Rows are points. The last column is the point's height on a tilted bowl or saddle (a function of degree 2), plus a little noise. Count its main directions that bend up, bend down and stay straight.

Points, 15 rows:
[[ -5 -14  31 -38]
 [  5  25 -17 -14]
 [ 23 -18 -20 -30]
 [  7 -12 -17  -9]
 [  3  31 -15 -19]
 [ -6  16  -8  -2]
 [-18   9  -8  -3]
 [  8   0 -60 -60]
 [  5  -7  -3  -3]
 [ -4   8  -2   0]
 [-14  13  13 -11]
 [ -1 -25   6 -23]
 [-31 -35  11 -58]
 [ -1  14  -7  -1]
 [-17 -12   8 -12]]
Directions: 0 up, 3 down, 0 straight

Points, 21 rows:
[[-22   8 -25  14  11]
 [ -9 -23   9 -23  -9]
 [  1   0  -3  -2 -11]
 [ 42 -10 -23  60 -47]
 [ 21   2   3  27 -23]
 [  0  16 -49 -16  54]
 [  1  49 -49  -4  56]
 [ -7  -4  33  12 -10]
 [-26 -18   1  16   3]
 [ 12  32   4   3 -18]
 [  3  -1  -4  35 -34]
 [ 13 -28  14 -28  -4]
 [ 11 -11  40  30 -14]
 [ 15  31 -28 -22  17]
 [  0 -10  10  51 -60]
 [ 35  10  28  12   7]
 [ 11 -26  -6 -31  -3]
 [ -7   3  21 -23 -26]
 [-23   8 -43  -9  43]
 [ -3  20  15  13 -27]
 [ 18  -7   2  25 -24]]
Directions: 2 up, 1 down, 1 straight

Points (43 x 7):
[[-23  -8  -4  36  -7  25 -22]
 [ 27  14  19  -7  18   1 -10]
 [ 32  57 -49  -6  -7 -11 -30]
 [ 38 -25  12   7  19 -30  17]
 [-11  33   5  26 -16  35   1]
 [-12  13  20  -9   7   7 -20]
 [-18 -35  24 -21 -44  -9   2]
 [ -4 -39  15  39  60   8 -29]
 [-28  -1  22 -10 -31 -13 -34]
 [ 14  16 -27  -4   5   5 -12]
 [ 11  15 -20   6   0  12  -2]
 [-10  39  20   4  10  -4 -12]
 [ -2 -11   0   0  -8 -19  -5]
 [  1  20 -51  -3  30 -40 -60]
 [-11  53   0  27  12  -2  11]
 [-34 -14  13   5 -12 -15 -23]
 [ 19 -24 -22  -7 -53  13  29]
 [-27 -21  -5  22 -30  14 -14]
 [ 22  -6 -17 -26  16  32 -38]
 [ -9 -12  11  34 -30   7 -27]
 [-21   7 -13   7   8  20  -5]
 [-11  11 -19 -35  12   2 -25]
 [-11 -17   8   4 -14  -5  -7]
 [  7   8 -14 -10  -6  -9 -12]
 [-17  22 -17  -5  13  19  -4]
 [  6  28 -30 -16 -25   9  -2]
 [  9  -3 -11  31   9  35 -13]
 [ 13   5  -9   7  -9  47  -9]
 [-17  -2  -5 -12 -13 -16 -10]
 [-17  40 -10  -4   9  23   0]
 [ -1  38 -17   4 -41  -3  -6]
 [-25 -27   4 -32 -12  -9   7]
 [-44   8  20 -16 -20 -25 -45]
 [ 29  -2   4  -8  26  37 -37]
 [  0  10  13  -4  -9 -37 -20]
 [  2 -27 -28  -8 -20  21  15]
 [-12   6 -25 -17  -9 -11  -9]
 [ -3  19 -17 -17 -26   1  -8]
 [  9   0 -10  27   5  -3  -6]
 [ -8   3  19  -6 -29   2 -21]
 [  4  26  20   6  17  17  -8]
 [-10 -10   7  17  -1  35 -21]
 [-31 -20 -14 -15  23 -12  -8]]
Directions: 2 up, 3 down, 1 straight
